Every row gives one point. Any point is a mix of the corners, with weights that add up to 1. It lies inside the corners' shape when no weight is negative. Is each point inside? If not, which corners have a negative weight?
(in the rows, 128 means zero)

Corners:
(1): [ 66 148]
(2): [146 130]
(3): [146  84]
Points:
[143 127] => inside
[ 73 163] => outside (3)
[120  98] => outside (2)
[110 145] => outside (3)
[121 106] => inside

Corners:
(1): [152  69 177 116 150 117 137  99]
(2): [140 119 155 156 124 119 125 143]
(3): [117 166 143 107  89 207 170 150]
(4): [121 144  91 161  82 124 124 102]
(5): [132 120 146 148  81 185 128 103]
(6): [168 179 111 112 132 123  86 165]
(7): [139 142 140 128 153 168 135 141]
(8): [ 88 124  95 120 105 121  91 146]
(9): [ 37 113 128 135 113  44  71  75]
Points:
[145  78 143 154 128 121 129 113] => outside (3, 6, 9)
[102 136 122 124  97 122 110 112] => outside (2, 7)
[132 122 133 130 117 130 124 119] => inside
[152 164 102 164  58 194 132 151] => outside (1, 7, 9)
[140  96 160 126 134 124 130 113] => inside
[112 150 139 117  97 173 146 135] => inside

Corners:
(1): [125 126 142 140 109  96 143 139 101 175 108 102 140 163]
(2): [128 137 130  99 131 132 125 138  78 147 109 114 154 118]
(3): [130 137 132 133 116  70 140 149  99 133  91 137 101 111]
(4): [107 141 147 126 108 136 134 143 112 106 132 152 118 163]
(5): [116 156 150 127  96 129 119 146 137 175 142 139 161 117]
(6): [116  81 138 119 134   7 151 152 170  36 144 127 157 161]
(7): [132  99 134 133 104 125 145 144 100 166 117 152 143 124]
(8): [ 74 128  94 141  97 133 135 153 168 125 151 112 156 136]
(9): [125 152 141 131 123 133 168 150  97 158 137 121 127 126]
(10): [ 87 147 155  54 103 147 154 144 210 151 145  86 110 123]
(11): [ 65 124 140 126 131 143 125  90 146 134 142 133 138 122]
(12): [100 115 145 111 105  83 141 149  95 144 150 131 124 138]
(13): [134 127 149 129 106 122 115 134 114 130 144 109  99 113]
(14): [119 129 128 124 170 125 129 145 110 124 138 140  71 136]
(15): [128 146  56 138  95 124 125  82  92 152 137 155 125 118]
Points:
[109 130 126 121 115 126 135 132 123 145 136 124 134 135] => outside (3)
[ 97 125 161 107  99 123 143 153 159 140 142 109 158 138] => outside (3, 14, 15)
[ 97 137 144  90 111 131 144 137 165 142 139 108 121 128] => inside
[110 126 125 128 111 112 138 138 124 142 133 123 134 129] => outside (4)
[104 131 125 123 110 133 127 126 114 155 129 135 122 125] => outside (6, 9)

Corners:
(1): [ 96 155 132 121 149 131 117 111 133 141 143 155 132 133 113 144 131  99
 130 111]
(2): [ 90 142 138 136 101 159 104 120 127 122 154 109 126 135 151 150 125 137
 134 128]
(3): [140 152 112 110 120 102 112 124 101 104 139 147 123 134 136 119 116 111
  93 139]
(4): [129 121 109 102 144 103 134 120 139 104  74 158 126 131 129 138 120 105
 120 127]
(5): [150 144  90 145 122 126  96 152 121 159 137 155 113 157 144 141 106 133
 109 118]
(6): [145 149 139 121  21 113 119 152 136 113 127 123 125 110 101 136 115 106
 119 110]
(7): [146 134 144 138 143 143 196 120 143 100 137 161 126 130 107 117 203 108
 130 114]
(8): [130 135 137 128 136 130 119 136 132 126 154 152 152 131 132 138 173  93
 126 135]
(9): [ 89 148 126 143 102 120 109 139  78 128 149  81 141 130 131 125 124 111
 123 118]
(10): [136 138 137 131 135 113 129 108 125 110 155  84 124 190 128  68 176 136
 119 147]
(11): [142  56 135 153 133 136 112 144  81 114 154 149 133 125 136 118 117 105
 121  96]
(12): [ 98 150 123 122 140  90 123 132 137 111 107 154 159 148 135 123 133  90
 137 110]
(13): [135 132 120 146 123 110 122  93 103 133 160 109 125 127  93 113 124 249
 111 108]
(14): [147  94 134 116 145  87 132 124 138 121 134 130 105 143 114  95 112 166
 121 139]
(15): [143 136  93 119  71  95 158 138 120  96 157 127 143 126 129 115 136 120
 100 105]
(16): [145 139 112 117 141 122 121 121 143 127 151 148 118 155 104 138 102 135
 158 126]
(17): [145 124 130 128 136 122 126 120  85 146 135 160 131 112 145 143 144 115
 139  92]
(18): [134 146 129 137 136 103 101  77 144 111 155 131 109 155 137 139 112 120
 121 160]
(19): [136 130 123 127 135 122 113 137 141 117 133 137 119 117 122 132 119 134
 125 103]
(20): [153 157 113 131 140 163 104  97 113 156 113 156 119 125 143 140 107 112
 152 145]
(21): [125 110 158 120 120  86 162 144 138 108 110 101 149 124 127 121 104 139
  91 100]
Points:
[115 143 129 134 120 124 115 131 125 115 142 127 132 141 121 127 139 113
 125 120] => outside (14, 15, 17, 20, 21)
[125 128 129 130 130 111 123 128 130 117 135 130 128 145 121 120 129 131
 118 123] => outside (15, 17, 20)
[128 131 119 128 116 124 119 138 117 123 143 148 128 126 127 137 130 123
 124 110] => outside (10, 18, 20, 21)
[146 114 130 125 122 105 136 128 128 113 139 127 123 136 123 116 129 145
 113 120] => outside (1, 9, 12, 20)
[124 145 134 138 117 133 125 117 138 122 158 130 139 150 123 127 147 123
 129 126] => outside (3, 4, 9, 14, 17, 19)
[144 126 127 122 125 106 133 119 124 116 121 153 131 116 121 128 121 130
 114 116] => outside (2, 5, 9, 10, 16)
[132 139 126 128 123 123 132 121 123 117 137 139 130 135 126 129 136 120
 122 122] => outside (14, 19)
[130 136 124 130 121 120 121 123 123 122 139 129 129 137 125 125 126 128
 121 126] => outside (17)

Corners:
(1): [ 87 154 157 167 183 115 155  92 182 126  62 150 101 100 182 117 122  86
 108 160]
(2): [116  89  79 124 140 139  74 124 116  76 139  99 170 168 114 182 178 181
 138  95]
(3): [174 153 209 171 197 124 138 121 163 140  40 146 174 166 181 109  84  56
 121 153]
(4): [125 160 141  97 142 123 121 157 107 117 139  89 106 114 133 176 146 199
 104 169]
(5): [ 96 140 124  94 105 135  88 109 143  84 142  46 175 116 125 169 106 130
 143 113]
(6): [ 80  96 167  93 104 158 111 115 147  67 175  93 143 144 120 145 168 136
 119 177]
(7): [102 192 121 150 150  93  99 113 181 176 113 154 178 123 155  96 127  79
 110 219]
(8): [ 98  95 124  71 119 128 149 154 133 130 121 128 122 107 164 159 150 101
 130 124]
(9): [100 111 137 106  94 169 112 115 144 142 143 105 164 109  92 133 167 199
 128 158]
(10): [117 144 193 156 160 135 141 190 131 102 134  96 116 113  91 152  98 105
 144 134]
(11): [167 142 188 155 155  93 189 189 184  97 102 153 112 148 206 111  44 108
 165 122]
(12): [ 85 131  99 100 123 154 143 125 131  96 161 132 154 107 132 229 125 180
 117 147]
(13): [142 197 170 160 126 151 156 185 132 102 130 105  82 144 199 155  80 127
 204 129]
(14): [ 88 166 122 131 117 153 115 131 146  88 128 128 140 127 154 127 114 156
  88  97]
(15): [146 120 149 154 130 137 173 189 104  98  79 108  92 148 149 127  89 111
 155 183]
(16): [124 112 135 123 123 140  84 135 124  99 134 132  98  98 134 165 120 154
 113 155]
(17): [ 50 128 167  74 140 110 128 142 135 165 163 113  76 128 131 166  94 168
 141 123]
(18): [126 163 168  73 144 120 155 128 166  99 100 158 107 135 119 116  84 143
 172 135]
(19): [108 111  93 118  95 166  60 136 160 128 135  68 101 150  98 207 142 165
 103 123]
(20): [128 131 114  97 182 146 162 137 125 146 183 102  61  87 131 154 106 149
 120 144]
(21): [142 160 167 155 117  91 193 124 117 106 145 112  95 122 152 162  95 116
 133 117]
Points:
[123 155 158 130 144 129 138 132 157 108 115 130 123 122 156 141 104 114
 124 148] => outside (2, 9, 15, 17)
[119 135 138 120 134 132 124 133 145 106 123 116 135 125 137 144 123 135
 118 147] => outside (13, 17)
[114 148 156 135 139 128 140 141 150 115 115 124 124 139 143 142 110 135
 138 144] => outside (5, 8, 16, 20)
[114 136 144 114 123 129 122 131 145 110 120 107 133 133 147 153 115 136
 144 144] => outside (10, 14, 20)
[111 125 140 124 132 134 103 128 134 111 123 103 132 133 109 169 131 149
 123 153] => outside (8, 11, 13, 14, 20)
[107 124 125 123 113 136 128 149 125 106 154 101 120 130 136 166 123 145
 134 126] => outside (1, 3, 4, 18)
[114 146 144 126 142 129 141 145 137 114 123 120 126 117 145 148 109 130
 131 137] => outside (6, 19)

Corners:
(1): [ 93 148 171 182  43 132  99 108 186 113 137 154 153 112  99 147  56 122
 103 158]
(2): [164 155 151 133 122  96 126 160 160 121  87  91 104  94 148 191 136 128
 159 178]
(3): [132 153 170 137  85 102  91 131 113  75 116 144 188 151  78 108  84 143
 106 142]
(4): [119 225 177  77  65 122 177 122 135 158  82  84 130 145  40 170 144 111
 149 133]
(5): [140 152 155 106  56 105  78 225 144  88 138 174 151 155  91  46  73 120
 114 116]
(6): [135 161 172  69 142 138 147 111 181 117 134 122 110 152 126 152 153 147
 163 126]
(7): [ 88  80 125 145 192 121 162 116  99 121 100 163 134 146 161 183 100 120
  73 112]
(8): [162 152 173 103 112 120  96 160 158  87 157 173 206 146 159 115  78  76
 122  98]
(9): [122 124 182 148  97  92  85 202 159 105 139  89 145 198 109  64  70 113
 153 124]
(10): [179 146 162 125 145 100  92 157 171  71 108 136 186 151  90  55  74  96
 175 118]
(11): [124 193 153 146  97 111 128 110 134 143 119 138 164 142  76 108 144 110
  94 176]
(12): [144 128 121 174 139 180 153  64 111 180 134 179 100 164 174 159  99 198
 142 112]
(13): [111 123  72 141 122 119 144 120 128 134  82 171 138 137 116 159 167 169
 115 100]
(14): [136 173 125 121 133  99 190 128 155 105 149  86 154 111 140 133 185 151
 170 120]
(15): [117 106 105 149 167 168  96 129  63 140 150 188 140 163 136 175  87 135
 130 112]
(16): [133 143 117 148 170 195 148 127 125 148 124 133 143 155 135 168 139 150
 106 139]
(17): [120 190 135 107 106 101 150 104 174 187  95  69 134 108 140 145 121 132
 152 164]
(18): [131 130 174 105 147 189 159  75 135 169 119 138 150 109 152 141 158 141
 180 134]
(19): [122 102 100 117 147 155 125  52 108 131 102 154 100 149 160 152 130 115
 100  99]
(20): [141  84 145 150 155 154 118  91 126 155 134 131 135 124 111 223 118 130
 104 112]
(21): [128 193 140 129 195 137 138 114 104 156 109 121  99 133 157 165 142 149
 148 104]
Points:
[130 140 140 128 125 127 133 122 139 132 126 141 140 140 123 134 118 131
 132 117] => outside (2, 3, 16)
[126 135 140 133 127 130 135 115 139 130 119 133 141 144 128 148 118 132
 129 128] => outside (5, 21)
[121 132 139 124 134 136 122  91 132 137 130 129 132 129 140 168 140 125
 127 129] => outside (4, 5, 7, 10, 12, 16)
[138 157 140 112 118 131 149 118 139 136 111 130 140 136 116 144 138 136
 135 125] => outside (1, 9, 15, 21)
[132 157 135 136 130 124 139 137 148 142 110 114 124 135 124 154 127 140
 141 140] => outside (3, 8, 18, 19)
[132 137 134 138 133 133 128 125 136 124 129 140 144 140 135 138 117 137
 133 125] => outside (4)
[125 139 139 138 134 129 123 126 130 128 117 150 137 152 134 128 108 134
 123 127] => outside (4, 14, 20)
